Rows are points. To make a cloud, some directions were put in groups of two or more. Within a group, all points are equally far from the middle, so they leave a hole (a ring in 2 directions, a hollow ball in 3). The other directions are filled evenly. Then the cloud was stretched, turned, moved and blurred a little. Count the holes, and give their numbers of directions, smallest first.

Cloud (20 x 3):
0:  -7  24  24
1: -25  25  11
2: -15 -23   2
3:  45   6   2
4:  -7  31  15
5: -29 -13  -4
6:  11  33  12
7:  25  32   3
8: -35  -8  16
9: -18   1 -28
10:  21  -6  -8
11:  -9  25  -5
12:  13  40  28
13:  13  60   2
14:  20  54  18
15:   4  54  17
16:  29  16  12
17:  22 -26  -2
18:  11  54  27
19:  29  25  29
Holes: 0

Cloud:
0:  -3  50 -20  -1
1:  14  -1 -24  38
2:  22 -15   0   0
3:  22  46 -26  -2
4: -14  16 -39  57
5:  18 -11 -45  28
6:  27  35 -23  13
7: -12  -9   6  58
8: -28 -16  18  17
9: -40  29   4 -24
10:   1 -21  18  -1
11:  -8  32  -3   2
12:   3  10 -36  17
13:  19 -25   0  13
14:  30   8  -2   2
15:   8  46 -25  -7
16:  30 -10  -3 -57
17:  15 -20 -17 -23
18:  44   8 -24 -60
19:  30   4 -41   9
20:  23 -30 -16 -27
21: -19  11 -35  36
22:  14  -4  -9  28
23:  28  20 -41  -6
24:  -7  25 -22  19
25: -15   8  17 -42
26: -19  26  23 -35
27: -34  25  -5 -33
28:  -5  37 -24 -39
29:  46   5   4 -40
30:  22   2  20 -19
31:   5  25   4  37
Holes: 0

Cloud, 30 rows:
0:  23 -32  55  -8
1: -25 -30 -16  -9
2:  27 -49  24 -22
3: -18 -33  34 -29
4:  18  35  21  32
5:  54 -10  50  23
6:  14   3  37  28
7:  43 -22  48  -5
8:  -4 -41 -17 -15
9:   8 -35  24  27
10:  -2  15   4 -34
11:   2 -23  48   0
12: -25   2 -18 -35
13:  -6  47   3  26
14:  -6 -13  19 -43
15: -40 -19  13 -46
16:  40 -14  54  22
17:  10  19   1  39
18:  37  13  -9  22
19:  -3  38  31  19
20:  -7  -2  54 -17
21:  21  37  10  -3
22:  24   1  56   4
23:  16 -38  45 -24
24: -36  31  -1  11
25:  47 -17  54  23
26:  25 -27  32 -25
27:  -3   3 -17 -21
28:  35 -24  57   9
29:  -9 -26  46 -19
Holes: 1 (3)

Cloud (47 x 6):
0:  -4 -55  -1   3 -22 -18
1: -22 -11   4  -4   1  41
2:  12 -15 -21  16 -22  15
3:  11  -9 -23 -23 -15  25
4:  -8  -7   2 -11 -46 -16
5:   4   5  -1   6 -46  -4
6: -18 -40 -30 -20 -28   6
7: -30   8   0   7 -12 -36
8: -39 -11  23 -15  13 -10
9: -32  13 -22   1  -3   5
10: -18  18  32  13  19  -9
11: -35 -24  -4 -14  28  -6
12: -34 -28  11   0 -36 -16
13:  -1 -60 -18  -5  -8 -17
14:   6  40  17  13  25   7
15:  -5  14  32  10 -13  29
16: -17 -17  -6   5   1 -42
17:  20 -12 -39  -6 -14  15
18:  -1 -40  10  -3  32  -8
19: -23  23  -3 -17 -15 -37
20: -23  29 -24  -6 -28   7
21:  23   2 -38   5  -2   5
22:  15 -23  -6 -18   6  31
23:  -7 -49 -10  -3  29  -8
24: -25 -26  -7 -10  35  -4
25: -37 -18 -15 -13  22   1
26:  -2 -10  -7  -3  44  17
27: -24 -35  -4 -10  -2  33
28: -11  28   1 -11  -6 -35
29:   7 -35 -13   2 -15 -33
30: -44 -31  14  -6 -24 -16
31: -22 -50  23  -1 -16   0
32:  -6   0 -19 -18   0 -38
33:   0  14 -16  21   2 -16
34: -24  12 -10 -33  -4  18
35:   1   7 -15  23   9  -9
36: -50 -33   2 -18  -4  -7
37: -28  18   1  17  -1  -8
38:  -2 -39 -32 -10   6 -25
39:  -7 -33   5 -17   4  36
40: -10 -26 -37 -14  10 -25
41: -16  15   2  16  27  12
42: -22  23  29   9  -4  25
43: -16   5 -32 -28   4 -24
44:   5 -34  22 -11  -3   8
45: -47 -22 -24 -23 -10 -13
46: -35  -7  -4  -3  -9 -41
Holes: 3 (2, 2, 2)
